Each row is a point. Two turns around zero, p and q, are shown by what they do to some points. Where does a point land after both, in the order given? Backwards means that the second turn is done in reverse. Each puzzle has new turns, and all numbers are rounded.
In the rows, zero is written as 128.

Turn p:
[114  74  93] => [108 177  89]
[151 109  76] => [156 155  82]
[180 149 164] => [139  63 120]
[115 161 190] => [107  84 180]
[ 76 135 101] => [130 179 158]
[131 140 145] => [127 111 140]
Turn q:
[163  93 144] => [114  95 165]
[ 40 172 151] => [132 226 103]
[147 140  94] => [143 101 102]
[134 142 147] => [145 136 143]
[156  93 104] => [106  82 128]
Where do these land?
q, then p: [109 145 127] => [153 127 133]
q, then p: [137 109 175] => [ 99  96 155]
q, then p: [ 81  82 122] => [124 169 179]
q, then p backwards: [100 145 107] => [138 100 103]
q, then p: [213 159 109] => [101 103  43]

Turn p:
[159  85 154 151] => [117 100 162  84]
[153 134  73  86] => [110 162  69 108]
[164 101 179 160] => [142 101 180  84]
[137 151 104  67] => [122 189  94 127]
[100 163 118 155] => [155 110 114 167]
[ 56 134 140 148] => [122 107 149 198]
Turn q:
[170 114  74 178] => [136 130  91 205]
[ 98  85 103  89] => [ 66 108 109 110]
[ 89 175 172 112] => [139 158 178  79]
[178 160 135 143] => [184 142 110 139]
[105 107 157 118] => [115 102 153 106]
Where do these land?
p, then q: [103 163 120 125] => [147 139 126 166]
q, then p backwards: [152 103 105 169] => [ 79 149 112 146]
p, then q: [144  61  99 130] => [ 61 122 140  97]
q, then p backwards: [110 125 158 141] => [128 116 161 142]
p, then q: [136 220 183  72] => [236 181 112 131]
q, then p: [123  97 104 132] => [110 101 126 150]

Turn p:
[191 120 154  98  99 144] => [194 131 103 108 109  98]
[ 66 102 116 183 173 179] => [ 77 147 176 129  92 204]
[ 79 127 128 127 116 169] => [ 98 164 165 113 107 126]
[173 184 137 112 127 109] => [177 134 116 153 175 107]
[ 88 109 166 170 117 150] => [114 113 190 122  90 138]
[136 116  60 131 123  70] => [ 84 104  63 165 139 119]
[164 138 134  76 142  76] => [152 104  83 108 182 107]
Turn q:
[144 151 117  91  92 119] => [162 145  87 144 144 135]
[179  89 155 118  92 134] => [148 109 110 180  80 143]
[128 117 101 106 137 118] => [158 127 129 114 129 108]
[ 83 101 184 142 182  95] => [ 92 149 211 150 128  97]
[ 84 112  82 189 119 202] => [ 77 123 112  38  81 148]
[130 168 173  95 143 124] => [138 152 152 161 169 160]
[204  95  97 133 120 137] => [164  59 100 138  96 130]
[ 71 192 115 149 139  95] => [ 86 162 124 100 198 104]
Where do these land?
p, then q: [104 211 133 141 109 121] => [ 72 105 173 155 169 122]
q, then p: [174 112  96 149 110 139] => [106 124  85 122  85 120]
p, then q: [155  60  69 112 179 116] => [167 139  93  38  98 133]
q, then p: [ 69 130 153 156 125 131] => [102 144 175 124 164 107]
q, then p: [158 110 122 116  82 117] => [120 126  99 173 102 121]
p, then q: [134  95  58  90 117 148] => [141 155  75  75 162 110]
p, then q: [127 135 213 128 161  90] => [167 106 195 168  87 139]
q, then p backwards: [103 172 182 133 140 160] => [ 83 151 110 144 183 150]

Turn p:
[113 105 143 162 147 124  97 144  97] => [ 99 111 142 159 123 160 115 138 161]
[110 111  92 139 104 145 100 137 129] => [116 139 141 111 107 116  89 124 158]
[136 106 116 126 116 155  98 137 173] => [133 160 140  81 132 144 106 137 146]
[113  96 116 144 115 125 103 102 149] => [117 134 133 106 151 118 115 122 174]
[154 148 114 131 145 154 137 100 133] => [131 147  95 120 129 140 131  93 114]
[142 152 141 105 124 116 141 129  93] => [150  95 118 147 114 125 136 125 101]
[123 133 132  92 141 147 141 111 134] => [144 134 130 126 153 125 117 110  96]
[115 188 167 120 122  96 168 144 124] => [156 121 148 164 112 108 191 134  93]
[143 158 146 113 130  82 143 138 123] => [159 113 114 151 123 117 163 154 114]
[124  77 131 159  92 140 116 142 126] => [ 88 107 152  91 119 134 116 140 159]
[136 134 109 119 171 124 164 126 126] => [114 146  95 151 142 121 129 132  93]
Turn q:
[112 176 109 138 112 134 104 153 120] => [ 81 125 165 135 146 116 111 123 139]
[137 117 119 135 118 134 112  39 132] => [171 135 109 177 106  93 121  81 121]
[106 102 138 128 104 118 143 132 120] => [134 132 127 103 116 103 146 141 110]
[113 108 134 119 136 140 103 119 117] => [129 124 121 121 123 130 117 107  95]
[111 163 149 141 152 134 225 148 112] => [130 129  99  84 196 117 171 148 182]
[127 114 103 136 140 113 113  90 107] => [127 142  94 148 111 107 104 113 120]
[110 140 113 102 125 132 118 128 125] => [107 124 135 116 116 127 125 102 134]
[174 141 146 118 134 122 152 146 127] => [152 144 136 119 140 159 124 151 160]
[142 103 131 125 135 136 110 135 175] => [138 105 134 151 106 162 144 136 110]
[115 123 148 122 137  96 105 152 134] => [122  97 132 108 115 134 103 151 117]
[161 114  98 138 102 141 142 149 150] => [120 158 146 154 113 146 162 151 133]
[128 136 149 134 141 135 109 147 117] => [125 119 138 120 150 141 107 133 114]
Where do these land?
q, then p: [106 119 124 129 131 140 139 108 155] => [100 116 110 118 140 106 135 126 125]
q, then p: [129 109  95 119 101  93 147 117 143] => [134 126 140 102 101  87 153 145 132]
q, then p: [147 127 115 115 151 109 133 101 171] => [101 143 120  76 118 121 130 124 146]
p, then q: [121 134 105 122 147 155  97 111 112] => [131 121 139 171 126 122 108 103 117]
p, then q: [145 108 125 143 156 125 162 148 140] => [ 82 131 120 101 148 120 135 123 130]
p, then q: [108 128 130 104  93 123  97 131  94] => [165 125 143 141 100 137 116 150  95]
p, then q: [130 129 146  95 134 162 115 112 109] => [154 146 118 142 135 140 105 101 101]
p, then q backwards: [125 155 124 136 148 111 160 136 133] => [126 101 104 155 115 141 137 119 133]
p, then q: [142 147 157 166  96 138 119 141  84] => [160 143 144 124 115 102 181 124  98]
p, then q: [128 112 141 162 158  81 154 139 152] => [ 87 109 107 111 157 130 162 158 148]
p, then q: [128 140 147 117  92 170  85 164 115] => [175 140 185 121 125 140 128 110  98]

Turn p:
[127 105 143 109 147  93 113 146 103 102 105] => [106 103 144 130 172 115 101 124 139 148 108]
[108 159 143 155 116 108 114 131 152 168 142] => [145 162 127 136 107 143 148 124 181 124 122]
[149 149 106 114 147 104 193 122 170 162 154] => [160 126 129 112  90  66 150 144 153 123 177]
[123 144 157 106 127 184  91 138 194 100  92] => [147  92 170 121  74 167 116  82 108 115  86]
[108  96  90 113 115  97  97 130 143 113 147] => [ 81  93 106 131 114 142 130 145 152 156 130]
[157 150 117 139 158 107 142 143 100 168 120] => [150 172 126 115 140  85 110 150 139 143 126]
[119 115 143 114  90 156 124 151 160 136 147] => [130 111 122 176  89 140 137 113 124 113 122]
[145 134 135  98 147 145  99 148 118 146 133] => [118 145 159 145 109 118 101 140 115 140 109]
[119 145 158 211 148 130 122 109 104 103 145] => [163 164 126 115 179 190 123 117 137 131 161]
[104 159 125 146 145 121 127 141  95 111 128] => [140 137 132 115 160 148 108 159 142 111 122]
[128 143 147  98  78 186 151  31 113 112 147] => [ 83 146 143 115 118 146 184 101  62  55 165]
[132  66 103 112 155 141 168 124 104 133  75] => [137  94 116 116 164  81 152 140  72 163 105]
[145 101  97 150  90  92 123 150 109 111 129] => [105 118  62 137 147 123 104 124 142 142 131]
Turn q:
[110 158 151 141 112  95 142  67 128  85 126] => [134 117  98  75  82 126 152  85 126 134 152]
[102 114 125 138 159 138 139 145 163  93  79] => [144 136 166 143  96 143 149 103 155 101  88]
[ 92 127 130 123  94 161 136 141 118 173 150] => [ 95 161 101 141 126 150  85 153 111 129 124]
[149 142 130  94 128 117 131 138 157  87 154] => [134 112 119 108 118  79 154 153 133 110 110]
[107 120 128 144  83  89 135 163 175 132 157] => [130 124  59 159 117 109 112 129 162  97 117]
[134 103 161 150 113 173 166 153 130 172 122] => [102 123 121 162 121 180 107 163 140 164 101]
[137 145 136 111 122 121 154 133 103 133  89] => [163 118 142 126 105 134 108 130 106 154 121]
[160 109 134  71 119 161 124 131  93 166  95] => [121 105 182 126 137 129  72 165  98 154 124]
[144 150  80 147 143 105  79 110  88  75 171] => [152 138 124  99 171 107 183 123 105  88 192]
[132  82 172 154 156 108  86 144 158 103 115] => [117 113 159 155 118 117 151 115 207 120 149]
[132  93 110 137 113  98 138 107 149 117 147] => [111  88 101 138 132 121 138 104 129 101 132]
[158 165  94 110 153 175 109 125 114 169  92] => [148 153 176  99 183 144 103 138 104 151  99]
[107 155 113 143 168 122 126 107  87 157 166] => [114 174 117 133 157 124 150 106  87 158 156]
Where do these land?
q, then p: [113 105 142  89 122 126  89  95 165 132 126] => [ 89  94 155 126 131 151 152 115 169 129 116]
q, then p: [ 89  87 162 146 155 151 167 113  99 112 100] => [144 152 107 166 134 160 176 107 102  79 125]
p, then q: [108 102 154 118 165  94 151 136 125 170 121] => [139 112 111 164 127 115 138 103 154 179 103]
p, then q backwards: [167 114 116 134 136 125 129 132  86  93  91] => [141 149  94 101 109 123 123  98 127 177 139]
q, then p backwards: [122 124 144 167 142 155  95 121 120  99 107] => [101 157 151 146 142 116 115  93 148 127 154]
p, then q: [ 85 143  94 136 150 156 142 150 129 152 163] => [160 123 112 159 136 142 129 191 143 122 110]
p, then q backwards: [132 136 156  96 114 130 118 108  97 150 173] => [ 88  93 128 120 158 148 103 146 112 129 153]
p, then q: [179 146 148 115  79 101 100 132 168  86 108] => [ 85 115 132  69 124 123 109  78 136  82 152]
p, then q: [156 157 117  99 140  63 151 108 157 124 127] => [103 109  98 126 108  55 115 106 143 110 121]
p, then q backwards: [ 84 143 163  94 130 138 120 119 129 136  99] => [137 107 104 119 165 159 133 133 159 102 106]
q, then p: [165 157  83 175  98 133 144 137 141 167 106] => [143 139 143  90 104 118 102 139  66 177 112]
q, then p: [172 140  92 136 145 156 167 162 101 142 174] => [185 141 117 131 167  98  97 176 107 145 114]
p, then q: [ 93 111  91 159  89 137  90 153 146 101 168] => [104 147 127 137 160 186 116 154 127  71 101]

Turn p:
[136  95  92 113  94 111 133 143 135 184 161 103] => [137  70 124 132 172 139 117 158 147 164 148 101]
[161 124 132 114 116 140 157 116 160 169  76 105] => [160 118 138 127 116  92 147 144 115 198 123 140]
[105 139 109 127 105  91 148  84 121 159 112 116] => [ 98 118 107 123 147 106 117 154 123 159 161 167]
[141 115  95 102 161 156 102  93 191  82 192 181] => [172 100 149  60 100 120 140 112 170  45 161 118]
[145 153 149 112 109 168 106  66 135 129 165 146] => [140 133 186 136 129 106 151 117 140  97 186 147]
[112 112 185 180 154 161 101 120 184  94 185 201] => [106 117 164 125  65 142 190 116 191  41 109 126]
[119 152 164 105 168  97 116 136 130 151 118 105] => [121 155 109 144 155  78 125 110 152 138 100 125]
[143 150 112 101  98  94 215 114 127 142 124  99] => [140  92 117 119 180 101 129 164  73 154 119 177]
[177 121  99 130  89  69 120 110 139 127 113 112] => [123 139 115  90 153 116 143 188 103 155 157 100]
[ 95  78 152 180 213 176 102 155  41  73 116 147] => [115 169 107 196  37 168  59  98 123  63  89 100]
[ 64  87 184 140 153 172  89 179  82  44 109 118] => [ 70 153 144 156  69 161  86  47  99  89  74  80]
[157 146  68  73  64  81 155 133 131 185 105 170] => [154 124 147  67 195 149 106 191 140 194 142 167]
[101 164  93 151 121 133 130 145 131 140  94  94] => [125 135  79 131 134 151 139  98 113 172 140 145]
[137 156 158 166 147 142 118 198  83 113 121  95] => [130 171 105 188 140 165 141  99 101 124  83  99]
Turn q:
[120 187 150  98 165 112 173 148 103  73 103 137] => [121 172 134  83 146 128 155 164  72  70 108 126]
[ 85  96 137 141 108 194  83 154 148 135  92 125] => [116  89 136 195 150 158 146 123 176 110 109  91]
[156 128 101  78 160  63 157  94 108 108 102 115] => [149 177  90  49 133  98 141 147 126 150 108 135]
[168 165 109  83 202 166 186 143 125  91 121 102] => [176 209 160 105 145 158 141 140  86 115  67 146]
[115  98  82 157  98 101 136 108 140 101 156 151] => [140 111  97  94  98 155  99 105 157 118 171 133]
[116 124 115 110 134  93  92  85 144 149 178 178] => [121  99 130 102  65 115  85 170 146 160 143 125]
[ 95 104 177 204 153 175  97 131 129 155  91 100] => [ 99 112 180 194 170 103 147 110 191  96 131 145]
[206 184 117 117 171 142 153 144  76  94  90 145] => [ 97 210 115 109 150 131 107 122  73 106  61 156]
[102 117 116 163 115 115 109 179 156 162 164 107] => [139  91 125 174 137 154 134 141 133 147 184 162]
[102 115 150 156 102 171  61 175 136 164  80  97] => [ 94  99 123 223 177 133 154 130 163 133 128 107]
[139  62 160 134  66  77 106 105 191 131 200 151] => [170  32 120 107 117 101  59 115 134 163 189 105]
[ 98 145 137 173  73 170 111 122 177 191  94 116] => [132 106 118 232 100  99 151 101 152 113 149 108]
[149 115 119  78 143  98 201 124  78 132 150 162] => [134 121 121  45  99 130 149 115  80 145  90 163]
[140 152 120 101 103 117 128  78  81 110 170 108] => [104 163 144  81 101 126 123 107 104 168 153  93]
Where do these land?
q, then p backwards: [ 90 116 126  75 110 114 203 147 131 115 170 116] => [173 135  82 137  92 168 150 136 185  85 128 125]
q, then p backwards: [120 205 155  82 181 181 159 139 135 102  94 114] => [213 144 195 142 126 117 138 157  99  74 131 151]
p, then q backwards: [153  49 134 155 106 140  84 134 136 158 127  93] => [ 85 134 138  84  81 150  67  99 149 144 151 123]
p, then q: [ 96 182  83  88 171 196 158  87 143  87 103 168] => [ 99 119 104  79  67 109  44 119 101 140  88  72]
q, then p: [167 113 112 161 144 129 100 165 100 155 157 143] => [115 139 141 137  91 156 114 123 197 129 140 146]
p, then q: [ 65 153 137 118  68 143 225 103  64  64 167  95] => [ 18  92 177  48 123 164 124 121 187  91  95 137]
p, then q: [147  98 165 152 114 100 110 114 129 221 128 145] => [171  81 122 190 147 118 141 150 119 107 165 180]
q, then p: [163  94 145 177 110 107 128 149 156 124 109 155] => [126 141 106  91  88 129 106 151 154  95 155  95]
p, then q: [138 194 125  48 127 162 102 131 124  97  89 165] => [104 162 156 115  94  61  92 165  81 139  88  88]
p, then q: [176  92 103 153 143  72 105 113 118 148 102 105] => [136 145  96 163 150 167 153 147 101 171 167 160]
p, then q backwards: [112  90 113 186 112  83  70 172 133 181 103 115] => [103 116  70  86  97 131  36 121 103 134 109 118]
q, then p: [106  96 168 135 157  98  99 111 124 118 153 142] => [109 110 145 110 138 105 118 115 165 122  85  88]
p, then q: [133 183  99 133 121 139 122  99 170  93 161 107] => [154 147 150  54  96 146 114 113 104 136 119 134]

Turn p:
[160 117 113 108 201 128 183 110 141  77 148 142 140 131] => [126  83  99 127 141  72  87 166 117 151  96 113 178 140]
[151 161  82 117 125 129 145 130 111 111 170 171 150 136] => [136 139  90 131 145 114 147 125  68 124 116 110 171 150]
[ 85  74 145 128 124 100  78 107 176 225 123 109  66 143] => [172 182 178 116 103 176  88 148 157 137  95 150  28 116]
[110 154 118 100 131 138 120 191 101  66 117 131 175 143] => [ 90  85 105 113 123  75 181  85  96 125 140 149 137 127]
[154 173 161  85  87 139 127 205 122 161  79 109 136 117] => [ 85 124  87 123 150 127 165 100 138 121 196 100  53 124]
[119 162  92 131 130 145 158 147  61  98  92 139 147 126] => [ 99 121 116 153 175 101 171  82 119 150 134 129 169 108]
[109  90 110 132 147 142 134  88 166 111 136 153 105  84] => [133 163 169 143 113  90  91 170 138 123 113 134 154 140]
[114 122  99 154  64  66 157 125 142 131 120  82 106 162] => [156 127 137 167  72 166 164  97 150 158  96  76 111 124]
[119  83 169 164 139 128 170 112 157 150 188 151 136 104] => [107 157 102 124  93 159  96 196 156 120  96 148 157 144]
[138 151 134 119 111 128 148 109 141 114  95 147 182 147] => [116  83 127 170 145 132 161 149 110 122 141 127 130 152]
[169  86 118 127 125 153 136 103 111  81 151 155 134 128] => [108 118 155  98 131 122 122 161 100 130 122 101 190 132]
[127 173 143  89  91 108  81 163  61 164  98  75 165 108] => [154 123 105  92 167 139 214  82 158 118 185 136  84 108]
[100 157 133 139  98 103  80  95 173 147 114  74  64 127] => [198 145 166 158  81 148 100  96 152 116 158 122  79 109]
[156 113 131 173 162 112 113 135 125 121 133 162 133 116] => [114 129 132 105 142 140  96 116 135 131 115 142 158 178]
[ 98 112 190 129 157 148  76  93 123 168 145 136  53 138] => [154 162 159  97 121 167  55 145 126 144 153 186 100  83]
[139 120 109 152 155 181 140 135 137 124 140 112 156 136] => [102 110 120 129 146 118 111 129 128  78  94 124 149 111]
Turn q:
[126 164 170 128 111 179 177 144  76 148 112  95 110 183] => [189 137 118 151  60  98 136  97  75  93 154 110 107 125]
[157 143  79 153 116 176 123 120  93 135 100 148 115 153] => [143 104 169 153 139 127 158 105 127 100 177 110 111 166]
[ 97 175 124 151 158  95 118 115 142 165 161  78 128  99] => [160 136 128  70 108 117 132 150 169 174  96  98 103 117]
[178 159 138  96 112 129  95 129 108 108 145  78  84  90] => [140 140 165 121 100  82 149  96 166 131 101 195 124 127]
[122 161  85 130 114 180 114 155 144 162 154 130 152 181] => [145 120 134 113 128 142 147 136  82 123 130 114  71 202]
[126  71 141 147 166  87 147 165 127  69 127 106 133  95] => [107 127 146 150 151 153 120 141 125 133  85 139 139  33]
[ 72 131 129 104 181  99  85 144 138 134 108 112 130 154] => [ 80 122 111  95 114 138 107  91 127 144  86  79 102 119]
[ 98 145 179 161 145 100 105 124 166  87 109 157 121 107] => [ 94 186 152 111 125 146  97 128 130 160 124 102 178 106]
[148 137 161 139 134 100 119 152  96 111 134 149 141 180] => [122 151 140 137 127 108 119 130 102  68  95  98 145 129]
[ 90 167 129 145  98  71 140 107 157  92 119 157  71  88] => [ 77 149 152 119  90 104 145 169 155 183 152 116 187 113]
[ 93  90 118  96  82 158 153  69 113 121  91 112 179 141] => [142  71  88 190 124 126  60 123 121 151 161 133 126 149]
[135 119 102  92 133 121 159  76 180 146 111 100 148 106] => [120 109  90 124 118 148  92 156 181 147 160 159  93 127]
[145 110 123 139 180 137 165 164  90  97 180 179 133  87] => [131 132 148 103 206 103 154 148  86 109 140 142 134  62]
[154  73 147 137  79 166 130  99 138 165 156 173 116 171] => [157 103  96 127 134 166 136 134  99  81 154 155 186 184]
[176  74  96 104 111 122  90 158 153 181 114 145 160  86] => [115 133  80 154 198 166 166 118 172 125 105 167 113 161]
Where do these land?
q, then p: [132  88  71 124 141  72 190 145 178 119 173 142 150 166] => [ 43 162 129  96 104  59 135  78 135 140 108 138 113 101]
p, then q: [ 80 115 151 103 135  66  89  77  95 122 143 108 113 131] => [139 177  81 131 154 124 160 140 143  77 158 178 141 154]
q, then p: [171 185  94 144 152 107 121 129 144  81  98  88 110 173] => [109 125 140 144  43 149 109 124 137 140 198 140 109 105]
p, then q: [ 64  99 163 156 186 150 141 136 121  86 163  91 142 127] => [ 65 149  96 171 186 143 120 146 141 172 139 134 163 156]
q, then p: [162 124 102 140 145 134  78 136 134 157 137 132 138 119] => [122  90 131 150 136 109  81 150 112 141 123 128 113 112]
q, then p: [111 123 123  67 149  98 136 124 128 150  89 178 137  75] => [187 167 113 157 120  83 122 122 133 120  68 156 123 142]
p, then q: [125 154 141 142 127 123 132 185 158 171 141 167  99  85] => [102 112 174  88  92 103 143 139 121 143 135  96 116 183]
q, then p backwards: [221 147 130 141  54 124 124 189  66 147 115  81 135 104] => [ 30 158  53 132 111  97 127  90 161 154 103 110 178  90]
q, then p: [147 112 157 127 134 168 142 155 106 140 144 212 125 115] => [151 104  75 118 163  98 135 130 112 144 109 151 196 125]
p, then q: [176 138 155  59  90 121 114 153 138 129 111  82  94 176] => [161  69 115 109  94 116 175 106 144 140 104 199 141 100]
q, then p backwards: [ 89 116 168 154 129  89 106 140 110 173  75 117 171 129] => [160 149  78 157 122 104 196 138 129 155 146  98  94 128]
p, then q: [ 96 191  95 134 161 154 126  85 138 117 172 117 139 145] => [126 133 185 171 197 116 124 139 165 101 131 122 142 120]
p, then q backwards: [ 99  92 141 149 109 146 121  93 150 102 139 154 155 126] => [157 126 125 145  89 110 134 130 149  84 151 128  98 153]
q, then p: [149 150  97 130  90 149 124 109 159 109 157 125 131 120] => [ 93 127 106 111 118 161 113 131  89 146 126 145 101 138]
q, then p: [ 66  75 116 128 116 170 138  98 108 113  85 147 111 142] => [143 150 155  88 135 165 149 159 150  89  77 145 167  99]
p, then q backwards: [160 139 143 150 129 178 164  95 116 133 105 106  99 115] => [127  97 131 159 153 101 148  96 121 100  85 155 153 115]
